Each row of a before or after table is a point. The points were changed in one or more steps. Then noise was added and the rows were shuffled. The steps act on how far a point lies along the listed directions, d1 being the first. Name the steps. A step turns or swaps two directions, mirrors them in a line or flattens them onto one, adds a multiple of one to another, or multiplies one. Angles are multiples of 10 degrees, from the lower direction toward the higher: turns from -170 to 170, lines from 10 to 170 but not 90. Use the fewest steps. Two steps may share a direction if one is a turn and the other turns, adds or multiplies; they go together, in the order done. Otherwise the lowest direction goes first.
(in the rows, 128 means zero)

Directions:
(1): [105 186]
(2): [ 70 105]
Before (14 x 2)
[[109 132]
 [135 155]
 [ 76 135]
 [ 90 136]
 [120 133]
 [138 101]
 [141 102]
 [155 107]
 [119 110]
 [ 97 118]
 [104 140]
 [114  88]
 [147  89]
 [135 138]]
After (14 x 2)
[[117 147]
 [103 128]
 [162  52]
 [171  50]
 [113 196]
 [ 69 187]
 [103 154]
 [ 94 178]
 [ 81 182]
 [128 151]
 [160  45]
 [146  34]
 [133  88]
 [180   9]]
Steps: multiply d1 by 3; multiply d2 by 0.7

Directions:
(1): [206  91 124 145]
(2): [153 199 133 173]
(3): [152 159  74  71]
(4): [106 111  59 174]
Before (14 x 4)
[[111 101  87 181]
 [ 61  48 120 166]
 [136  63 181 200]
 [118 170  96  87]
 [154 106 163 161]
 [174 188  84 151]
 [132 170  73 118]
 [167 207 132 127]
 [106 135 112 168]
 [ 64 135 124 157]
 [ 97 151  84 120]
 [227  98 160 156]
 [ 50 102 109 180]
 [ 88 117 126  78]]
After (14 x 4)
[[107 124  71 168]
 [136 106  97 157]
 [210 149 145 123]
 [ 74 127 156 221]
 [102  96 132  79]
 [198 169  93 135]
 [123 215 170 180]
 [170 138  86 100]
 [ 95  59  77 165]
 [164 123 109  73]
 [ 42  77  90 163]
 [143 104  85 103]
 [114 144 154 174]
 [124  65 101 143]]
Steps: mirror d1 and d2 in the line at 60 degrees; turn d3 and d4 by -20 degrees

Directions:
(1): [185 160 105 177  76 169]
(2): [ 81 110 106 216 158 130]
(3): [156 131 206 145 177 174]
Before (12 x 6)
[[111 144  92 140  77 139]
 [150 130 124 249 138 171]
 [ 89 117 161 190 216 138]
 [120 145  80 210  67 125]
 [ 95 104 183 105 192 114]
 [163 176  82 102  78 139]
 [ 89 110 106  63 113  60]
 [143 117  97 155  99 143]
 [203 156 169 140 126 193]
 [142 131  87 180  80 119]
 [145 143  76 110  90 121]
 [ 93 116  85 128 105 135]]
After (12 x 6)
[[ 46 112  73 157 168  76]
 [156 120 177 184 145 152]
 [140 144 169 160 121 181]
 [147 141 120 159 104 180]
 [145 104 154 150 153 159]
 [134 130 194 214 153 171]
 [184 151 153 135 125 179]
 [ 95 123  61 108  93  71]
 [ 65  75 176 173 226 117]
 [ 88  97 187  40 206 100]
 [177 164 170 114 147 183]
 [199 171  97 153  36 142]]
Steps: turn d1 and d3 by 110 degrees; multiply d1 by 1.3

Directions:
(1): [ 58 192  92 131  80 177 111 117]
(2): [ 93  89 147 182 171 177  79 180]
Before (10 x 8)
[[132 202 100  93  92 152 108  97]
 [ 70 214  71 136  62 125 144  87]
 [192 130 119  89 108  86 171 124]
 [117 150 117 104 121  74 141  98]
 [ 52 189  39 171  82 207  89 136]
 [ 85 209  90 109  89 145 121 117]
 [ 99 193  89 115  88 128 171 100]
 [ 82 129 165 189 151 186  87 159]
 [ 69 139 143 179 126 198  57 179]
 [ 51 110 115 189 166 197  62 180]]
After (10 x 8)
[[167  98 154 143 184 152  79 158]
 [ 55 176 123 160  93 198  69 156]
 [201 103 133 101 134  85 160 140]
 [134  99 143 127 166  77 125 130]
 [124  63 155 212 197 126  96 178]
 [ 27 181  76 155 105 196  81 135]
 [ 83  94  92 220 167 209  58 194]
 [136  78 152 174 189 127 133 171]
 [124  97 152 164 188 145  83 186]
 [ 64 188 132 161  97 187 106 121]]
Steps: swap d1 and d2

Directions:
(1): [138 157  51 124 173 155 172  60  78 178 139]
(2): [151  81  50 114 118 123  35 152 136 156 173]
(3): [185 187 128 202 110  77 125 156  76 109 176]
(4): [ 99  88 103 176 103  72 164 168 122 204  70]
(5): [ 35 170 131 159  77 162 124 123 151 161 195]
Before (9 x 11)
[[132  20 124 110 117  85 106 186 151 138  52]
 [116 168 115 147 125 150  87 142 111 124 229]
 [190 176 105 119 174 134 190  85 121 107 110]
 [174 178 200 219 116  61 159 194  80  47 128]
 [181 170  58 128 162 124 120  65  50 122 147]
 [155 147 127 148 152 100 151 146 135 127 124]
 [101  56 121 100 124 136 131 142 164 165  72]
 [104  53  86 128 118  91 150 146 146 207  72]
 [122  92 134 138 123  88 161 153 154 152  54]]
After (9 x 11)
[[118 161  94 144 132 155  91 130 102 142 225]
 [119 135 196 163 109 107 183 153 126 113  89]
 [133 119 206 167  96  75 144 187 128  77  94]
 [115 101 159 134 110 100 148 166 170 129  74]
 [149 111 103 119 153 116 114 149 163 140 121]
 [129 105 172 179  99  55 185 178 129 154  70]
 [ 97  38  81  77 121 160  11 175 182 109 161]
 [197  99  55  79 187 127 160  89 140 137  66]
 [210 110  27 111 181  97 119  84  46 147  87]]
Steps: add -0.7 times d1 to d5; turn d1 and d4 by 30 degrees; swap d2 and d3
